Each row of a before or after table is a point. One or more steps were done to the points. Then noise was added and the rows were shuffled. The steps act on how far a point lies along the listed directions, d1 being the first. Write out the steps. A step turns or swaps two directions, mirrors them in a line or flattens them onto one, adds a multiple of one to another, or multiplies one. Angles are multiples of 10 degrees, from the lower direction toward the higher: turns from -170 to 170, lines from 10 to 170 but not 90. Use the fewest steps. Two steps may share a direction if one is a turn and the other turns, adds or multiplies; they go together, in the order done. Otherwise the lowest direction goes first.

Directions:
(1): [0.01 0.39]
(2): [ 0.39 -0.01]
Before, 12 rows:
[[-0.63 -0.29]
 [-0.41  0.37]
 [-0.02  0.08]
 [-0.09 -0.16]
 [-0.51 -0.13]
 [ 0.34  0.42]
 [ 0.17  0.40]
 [ 0.16  0.33]
 [-0.19  0.45]
 [ 0.21  0.11]
 [-0.21  0.38]
 [-0.22  0.33]]
After, 12 rows:
[[ 0.06  0.08]
 [ 0.27  0.44]
 [ 0.23  0.37]
 [-0.20 -0.33]
 [-0.11 -0.16]
 [ 0.15  0.24]
 [ 0.09  0.14]
 [-0.30 -0.49]
 [ 0.02  0.04]
 [ 0.18  0.31]
 [ 0.10  0.17]
 [ 0.12  0.18]]
Steps: flatten d1 and d2 onto the line at 30 degrees

Directions:
(1): [-0.22  0.30 -0.19  0.49  0.01 -0.21]
(2): [-0.14  0.00  0.02  0.18 -0.38  0.51]
(3): [ 0.61  0.15 -0.16  0.16 -0.03  0.10]
(4): [0.02 0.15 0.44 0.17 0.41 0.23]
(5): [ 0.13 -0.30  0.37  0.27 -0.26 -0.27]
(6): [-0.02 -0.48 -0.26  0.24  0.29  0.14]
Before:
[[ 0.35 -0.10  0.06  0.11 -0.29 -0.47]
 [ 0.48  0.34 -0.07 -0.02  0.10  0.39]
 [ 0.28 -0.10 -0.19  0.13 -0.10  0.23]
 [-0.48 -0.42  0.62  0.52  0.18  0.13]
 [ 0.06  0.01 -0.19  0.08  0.08 -0.09]
 [ 0.48  0.24 -0.35  0.00  0.29 -0.18]
 [ 0.27 -0.18 -0.08  0.22  0.18 -0.40]
 [-0.27 -0.02  0.04  0.23 -0.05 -0.43]
 [-0.19 -0.79  0.14  0.28  0.34 -0.14]
 [ 0.24 -0.04 -0.02 -0.01  0.16  0.47]
 [ 0.18 -0.16  0.19 -0.26  0.25 -0.02]
 [ 0.35 -0.15 -0.16  0.45 -0.04 -0.03]
 [-0.31 -0.59  0.17  0.16  0.03  0.18]
 [ 0.44  0.45 -0.15  0.23  0.23  0.25]]
After (14 x 6):
[[ 0.64 -0.03  0.06  0.13  0.27 -0.03]
 [ 0.06  0.41 -0.08  0.02 -0.38  0.39]
 [-0.67 -0.28 -0.50  0.00  0.41  0.35]
 [-0.48 -0.47 -0.54 -0.08 -0.25  0.23]
 [ 0.08  0.01 -0.21  0.28 -0.37  0.21]
 [ 0.56  0.02 -0.05  0.47  0.24 -0.11]
 [ 0.03 -0.01 -0.09  0.10 -0.17 -0.09]
 [-0.38 -0.29 -0.39 -0.30  0.05  0.08]
 [ 0.10 -0.35  0.15 -0.06 -0.07  0.27]
 [ 0.37 -0.29 -0.17 -0.08  0.24  0.00]
 [ 0.26  0.15 -0.48  0.16 -0.11  0.13]
 [-0.44  0.25 -0.01  0.20 -0.24  0.05]
 [ 0.34  0.06 -0.24 -0.10 -0.02 -0.06]
 [ 0.50 -0.03  0.08  0.42 -0.33 -0.01]]
Steps: turn d2 and d5 by -140 degrees; turn d4 and d6 by 60 degrees
